Every row gives one point. Each copy is the shape, with its points in the same order, stretched, turned, moved and blurred by noise. Say if it was mirrored as well.

Shape (7 x 2)
[[ 1.4  1.9]
 [-6.5  1.7]
 [ 3.0  5.5]
 [ 0.7 -3.0]
 [ 1.3  6.4]
 [ 0.6 -8.1]
 [-2.7  1.0]]
Copy 1 (7 x 2)
[[ 0.2  0.7]
 [ 9.1  2.3]
 [-1.7  4.2]
 [ 0.6 -2.8]
 [ 0.4  5.0]
 [ 0.1 -7.1]
 [ 4.3  1.0]]
Copy 1 is: mirrored
Copy 2 (7 x 2)
[[ 3.4  0.1]
 [ 3.7 -8.4]
 [ 6.2  0.5]
 [-1.9  0.9]
 [ 7.0 -2.1]
 [-5.9  2.9]
 [ 1.7 -4.0]]
Copy 2 is: mirrored
Copy 3 (7 x 2)
[[ 2.6  2.7]
 [-4.3  8.1]
 [ 7.1  4.1]
 [-1.0 -0.4]
 [ 6.1  6.8]
 [-4.0 -6.2]
 [-1.3  4.9]]
Copy 3 is: only turned
Copy 4 (7 x 2)
[[ 2.0 -2.9]
 [-6.2 -4.0]
 [ 5.1 -6.5]
 [-0.7  1.6]
 [ 3.3 -7.8]
 [-4.4  7.5]
 [-2.8 -2.9]]
Copy 4 is: mirrored

Shape (7 x 4)
[[-0.1  6.8 -3.6 -2.2]
 [-3.1  4.3  0.6  0.9]
 [-2.8 -5.0  1.7 -4.5]
 [ 1.5 -2.9  6.2  2.9]
 [-4.3  3.0  8.3 -5.6]
 [-2.3 -7.6  4.8 -1.1]
 [ 5.5  1.1 -7.6 -0.7]]
Copy 1 (7 x 4)
[[ 3.1  5.2  2.8  4.3]
 [-0.9  0.6  4.6  3.0]
 [-5.8  0.1 -5.8 -1.0]
 [-3.4 -3.8  1.7 -7.2]
 [-9.6  4.6  3.6 -1.4]
 [-7.0 -3.9 -4.9 -4.5]
 [ 8.4  2.3 -3.3  0.4]]
Copy 1 is: only turned
Copy 2 (7 x 4)
[[ 1.9 -1.4 -1.5 -4.8]
 [-2.7 -0.1  0.8 -2.1]
 [ 4.6  0.7  3.6  2.6]
 [-3.2  5.6  2.4  5.5]
 [ 3.1  8.1  8.4 -2.5]
 [ 2.3  1.8  5.6  5.2]
 [ 2.7 -4.0 -7.5 -1.2]]
Copy 2 is: only turned
Copy 3 (7 x 4)
[[  2.3   6.0   1.2  -0.2]
 [  3.7   2.1  -1.6  -1.1]
 [  1.1  -8.7   3.9  -0.7]
 [  2.9  -7.0  -5.2   3.3]
 [ 11.3  -1.6  -0.3  -0.9]
 [  0.2 -12.8   0.5   0.6]
 [ -4.8   1.7   3.0   4.5]]
Copy 3 is: mirrored
Copy 4 (7 x 4)
[[-2.0 -4.4 -3.5  3.3]
 [-1.2 -2.4  1.1  3.5]
 [-4.4  5.8  1.2 -4.5]
 [ 2.8 -0.2  5.4 -5.2]
 [-7.6 -2.3  5.4 -2.2]
 [-0.9  7.3  4.8 -6.3]
 [ 2.7 -1.2 -7.8 -1.3]]
Copy 4 is: mirrored

Shape (13 x 8)
[[  1.4   2.9  -0.9  -2.4  -2.5   1.2   1.1   0.8]
 [ -2.3  -4.9   3.2  -2.2  -3.0   7.3  10.3   4.6]
 [ -3.4   4.0   4.6   6.0  -1.2   1.8   5.2   1.8]
 [ -1.9 -11.2  -4.3  -7.3   0.7  -1.6   1.1   1.3]
 [  1.9  -5.8  -6.1  -8.0  10.8  -1.6  -2.7   3.2]
 [  4.4   2.4   4.3  -1.7   1.6  -5.4  -0.1   0.4]
 [ -1.3  -9.0   3.6   0.2   2.9  -1.7   0.9  -5.6]
 [  1.5  -0.6   1.4   1.1   6.0   3.7   4.8  -0.7]
 [  3.2   1.1  -1.2   1.4   3.5  -4.9  -1.5   4.6]
 [ -1.5  -1.7  -0.9   5.1  -2.9   4.4   1.5   4.1]
 [  5.0  -3.0   3.4   1.8  -0.2   0.3   2.4   3.6]
 [  2.1   0.5   4.5   6.3  -5.0   6.8  -0.3   0.0]
 [ -1.2  -0.4   5.8  -2.1   2.8  -0.3 -10.1  -0.2]]
Copy 1 (13 x 8)
[[  0.8   2.0  -2.4  -2.9  -0.3   1.0  -3.1  -0.9]
 [ -3.4   4.2   7.7  -5.3  -3.6   6.3   0.4  -5.1]
 [ -3.1   6.9   6.1   4.1  -3.6  -1.0   1.4  -2.2]
 [  3.9  -4.9   1.8 -14.2   7.8   2.8  -1.3   0.7]
 [ -2.9  -6.6  -3.5 -10.7  12.5   2.9   2.3   4.2]
 [  5.8  -0.5  -3.1   1.7   4.3   2.6   0.7  -0.5]
 [  5.5  -6.8   5.4  -4.5   5.3  -1.0  -1.9  -5.0]
 [ -4.4  -1.6   3.1  -0.7   0.7   0.9   2.1  -3.9]
 [  0.7  -1.3  -1.4  -0.2   4.0   0.6   3.2   5.3]
 [ -3.7   1.7   5.8  -1.0  -4.7  -1.2  -1.7   2.1]
 [  2.1  -2.5   2.8   1.0  -1.5   3.6   0.4  -0.2]
 [ -0.3  -0.2   5.4   4.5  -7.8  -0.9  -6.6  -2.6]
 [  1.7  -1.1  -0.4   1.2   7.9   0.4  -7.0   2.1]]
Copy 1 is: only turned
Copy 2 (13 x 8)
[[  1.2  -1.0  -3.4  -3.2  -3.0   1.1   2.1  -0.6]
 [  4.0  -4.9  -5.2 -12.1   2.4   7.4   9.3   5.1]
 [ -1.4  -3.4  -5.1  -5.5   2.2   9.5  -3.5  -1.8]
 [  2.3  -4.4   0.8  -1.8   5.4 -10.6   8.6   7.5]
 [ -0.6   8.4  -0.3  -1.5   2.9 -13.2   6.7   7.7]
 [  6.3   2.5  -1.0  -4.5  -0.2  -2.5  -5.4  -3.8]
 [  0.4  -6.4   2.9  -9.2   4.9  -8.9  -2.3   4.7]
 [ -1.6   1.5  -2.3 -12.0   1.9  -0.4   2.0   1.6]
 [  1.7   5.4   1.0   1.1   2.8  -0.8  -0.7  -1.1]
 [ -2.9  -2.1  -0.1  -1.1   1.4   6.9   4.5   3.7]
 [  5.8   1.4   2.3  -6.2   1.3   2.4   2.0   1.2]
 [  0.8  -3.7   1.4  -6.3  -3.3   8.6   0.2   3.3]
 [  2.1   1.0  -0.9   0.5  -2.7  -4.2  -7.3  10.8]]
Copy 2 is: mirrored
Copy 3 (13 x 8)
[[  1.0  -0.8   2.2  -1.8  -2.6   0.4   2.6   4.0]
 [ -6.4   1.1   2.4   5.0  -5.0   1.6   8.9   5.3]
 [ -3.4  -0.6   6.1  -3.5   0.6  -1.5   7.4  -3.3]
 [ -4.4   7.0  -7.5   5.2  -4.1  -1.5  -1.8   7.7]
 [ -3.4   0.3 -13.6  -2.1  -2.4  -2.8  -1.4   8.3]
 [ -0.6   3.1   0.5  -6.0   1.7  -4.1   2.4   7.3]
 [ -7.1  11.6  -4.6   3.7   4.3  -1.4   1.3   1.7]
 [ -3.2  -0.2  -3.1  -1.5   3.1   0.7   7.7   1.0]
 [ -2.0  -2.0  -1.6  -5.0   0.8  -7.5   0.9   3.8]
 [ -6.3  -4.3   3.0   3.6   1.1  -3.8   2.5  -2.0]
 [ -5.6  -0.5   1.2   1.0   4.5  -5.8   3.0   5.8]
 [ -6.2  -4.0   6.1   2.5   5.5   0.3   1.3  -0.7]
 [ -9.8   5.0  -2.1  -6.9   3.3   1.8  -6.5   3.6]]
Copy 3 is: mirrored
Copy 4 (13 x 8)
[[  1.0  -0.7   1.6  -2.6  -2.0  -1.3   0.4  -2.7]
 [ -1.1 -10.4  10.9   3.7   1.3  -1.6  -2.2  -3.6]
 [ -0.9  -3.9   2.0   7.1  -6.5  -7.2  -3.7  -0.6]
 [ -2.4  -1.9   2.5  -4.0   7.6  10.1   0.8  -1.4]
 [ -5.1   3.1   3.5  -8.4   5.3  10.5   5.4   6.3]
 [ -3.1   1.0  -3.8  -2.7   1.3  -5.3   3.1   0.5]
 [ -2.8   3.2   0.1   6.1   5.1   0.9   2.3  -1.4]
 [ -1.0  -1.3   6.1   3.7  -2.3  -1.8   4.0   3.0]
 [ -1.4   0.2  -3.2  -4.2   0.4  -1.0  -0.1   5.3]
 [  2.9  -2.5   4.2   2.8  -2.0  -2.3  -6.5   0.4]
 [  0.5  -2.7   2.1   0.4   3.4  -5.4  -0.9   2.1]
 [  4.2   1.6   4.4   5.8  -2.4 -10.0  -5.7  -1.9]
 [ -5.7  10.6   1.0  -1.3   1.8  -2.7  -5.0  -1.6]]
Copy 4 is: only turned

Shape (14 x 9)
[[ -5.4  -0.1   0.1  -0.8   1.5  -1.7  -3.1  -0.1   2.5]
 [ -2.4  -3.4   4.0  -2.9   0.2   7.2  -2.9  -4.1   3.8]
 [-12.0  -8.1   2.7  -3.8   3.1   1.0   0.6   3.1  -5.5]
 [  6.8  -4.2   1.1  -1.4   1.7  -7.0  -0.3  -2.3  -2.7]
 [  6.0  -3.7  -3.7  -2.5  -1.4   0.6  -2.8   4.0  -6.0]
 [  0.6   6.8   6.4  -3.3  -6.0  -3.2  -2.5   3.8  -6.2]
 [  6.8   1.2   5.3   2.0  -3.1   0.6   0.6   7.4   0.4]
 [  2.9   2.8 -12.5  -0.1   2.8  -0.4   7.4  -3.5  -1.6]
 [  2.3   1.1   5.2  -1.9   6.3  -3.0  -1.7   2.9   3.6]
 [  6.3   3.2   1.6   6.1   0.5   1.9  -2.6  -4.3   2.1]
 [ -1.7  -4.2  -6.8  -6.8  -3.8   0.1  -4.9  -1.1   1.8]
 [  0.6  -0.2  -4.2  -3.2  -4.2   2.7  -6.5  -4.2   4.5]
 [ -5.4   1.6   1.7   1.4  -0.9   0.8   3.1  -2.1   1.6]
 [  4.0  -4.1   0.0  -3.3   3.8  -1.8  -1.6  -5.0   0.5]]
Copy 1 (14 x 9)
[[  0.8  -4.0  -1.0  -0.1   1.8   1.2  -0.2  -1.7  -6.8]
 [  6.0   2.4  -3.3  -0.1   3.3   7.2  -1.7  -3.0  -6.6]
 [  6.3   0.3   3.4  -0.1  10.1   1.2   2.2  -0.4 -10.2]
 [  2.4   1.0  -6.6  -4.0  -2.3  -6.0   4.6   4.5   2.7]
 [  0.5   4.8   2.8  -7.3  -3.5  -3.3  -3.7   5.5  -0.6]
 [  2.1  -1.4   7.4   5.4  -7.0   0.6   6.8   0.5   2.1]
 [  0.1  -2.7   4.5  -1.4  -3.9  -0.2  -0.2  -3.7  10.1]
 [-11.2  10.3  -5.1   7.3   1.4  -5.1  -5.6   8.2   2.5]
 [ -0.7  -3.3  -3.6  -4.9   0.9  -4.2   2.2  -8.0   0.1]
 [ -4.8  -2.5  -3.4  -1.3  -2.3   4.5   3.2   1.5   3.1]
 [  6.3   3.5  -1.0  -2.4  -3.1  -1.2  -9.6   3.4  -8.9]
 [  4.3   0.8  -2.2  -1.6  -5.2   3.3  -7.2   2.0  -7.0]
 [ -0.7  -1.4  -0.6   8.7   3.9   4.2   2.3  -0.2   0.2]
 [  2.3   3.4  -9.0  -4.3   0.5  -2.6   1.1   1.4  -3.6]]
Copy 1 is: mirrored
Copy 2 (14 x 9)
[[  0.2  -1.0   3.8   2.1   2.2  -3.5   3.1  -3.1  -2.0]
 [ -1.4  -6.6   2.9   7.7   3.9  -0.4  -2.8   2.3  -0.4]
 [  5.7  -4.9   5.5   5.2   0.1  -1.0  -6.2 -11.9  -3.9]
 [ -1.5  -2.3  -4.6  -8.0  -4.4  -3.0   2.3   0.1   7.8]
 [ -2.3  -1.9  -3.2   1.8  -5.8   2.3   2.0  -3.3   8.0]
 [ -1.5  -1.8  -7.6  -1.3   3.8   4.0   2.7  -4.1  -5.4]
 [  2.9   1.6  -9.0   0.7  -3.0   1.6   3.3   3.5  -0.7]
 [ -5.4   6.0   5.6  -0.3  -6.7   0.3  -4.5  -2.5   8.2]
 [  5.8   0.9  -2.7  -1.1   3.3  -1.3   3.2   1.6   1.8]
 [ -5.0   1.1  -5.2   0.8  -0.2  -5.6   2.9   5.3   2.0]
 [ -5.0  -4.8   9.0   1.9  -2.8   2.8   2.0  -2.8   4.1]
 [ -7.4  -3.8   5.5   4.0   0.6   0.5   4.3   1.8   2.4]
 [ -0.2  -0.2   2.5   4.4   1.7  -2.8  -3.4  -1.5  -6.0]
 [ -1.3  -3.8   0.9  -2.6   0.2  -1.8  -0.4   1.5   7.7]]
Copy 2 is: only turned
Copy 3 (14 x 9)
[[ -2.3   0.5  -3.6  -0.8  -1.4  -0.3   3.3   4.2  -0.4]
 [ -0.2   2.2   4.5  -8.0  -4.9   0.9   9.5   6.8   2.5]
 [  4.5   0.9  -7.2   2.7  -3.5  -5.3  -4.8   7.5  -2.2]
 [ -0.1  -3.2   1.3   7.0   4.1   0.2  -5.7   1.7   5.5]
 [ -3.1  -3.4   4.2   1.8   0.3 -10.0  -7.5   0.2   3.4]
 [  0.0 -10.0  -2.9  -0.9  -6.8  -9.4  -7.5  -3.8   6.1]
 [ -0.2 -11.8   2.2  -0.2  -3.0  -5.1   0.2   3.8   2.1]
 [ -1.3   1.4  -0.1   2.5   5.0   3.7  -5.3  -3.8  -8.3]
 [ -5.2  -6.5   0.9   4.4  -3.7   2.9   1.6   8.8   3.3]
 [  0.0  -1.1   5.4  -2.7  -1.4   2.0  10.9  -0.9   1.6]
 [ -5.8   3.4   1.2  -5.7   3.1  -5.4  -2.9   1.7   2.3]
 [ -5.7   3.8   4.3  -9.3   0.9  -2.7   5.9   0.4   3.4]
 [  3.8  -1.3  -4.7  -2.8  -1.9   2.4   4.6   1.8  -3.6]
 [ -2.0   1.0   4.1   2.2   1.5   2.8  -0.3   4.4   4.4]]
Copy 3 is: only turned
Copy 4 (14 x 9)
[[  3.3   1.4  -3.6  -1.7  -4.5   0.3  -2.5  -2.8  -1.2]
 [  5.5  -3.0  -2.5  -2.5   0.5  -1.0   5.3  -8.6   3.9]
 [  2.7   2.7 -15.2   5.6  -8.5  -2.0   5.6  -0.6   0.1]
 [ -5.2   2.5  -6.5   1.9   3.4   5.5  -4.2  -5.2  -5.4]
 [ -5.7   1.7  -5.1  -5.0  -0.6   2.3   5.5   0.2  -5.1]
 [  1.1   7.0 -10.0  -9.8  -0.1   3.9   0.7   5.3   5.1]
 [  2.4   1.1  -4.8  -6.4   6.9   6.1   6.2   7.7  -3.1]
 [-12.7  -6.1   8.7   4.4  -6.6   6.6  -2.4   0.2   1.3]
 [  3.9  -3.6  -8.8  -3.0   2.8   7.4  -1.6  -2.8  -4.4]
 [ -1.2  -5.2   3.4  -6.1   7.1  -2.0  -3.2  -1.2   1.4]
 [ -0.1   6.0   1.6  -1.9  -7.5   0.9   1.7  -8.4  -2.8]
 [  2.3   2.6   5.2  -6.0  -2.3  -1.2  -0.5  -9.0   0.6]
 [  2.3  -0.4  -0.3   2.0  -2.3   0.4   0.1   1.5   4.6]
 [ -2.9  -2.2  -3.8   1.0   1.1   4.0  -3.0 -10.9  -2.6]]
Copy 4 is: only turned
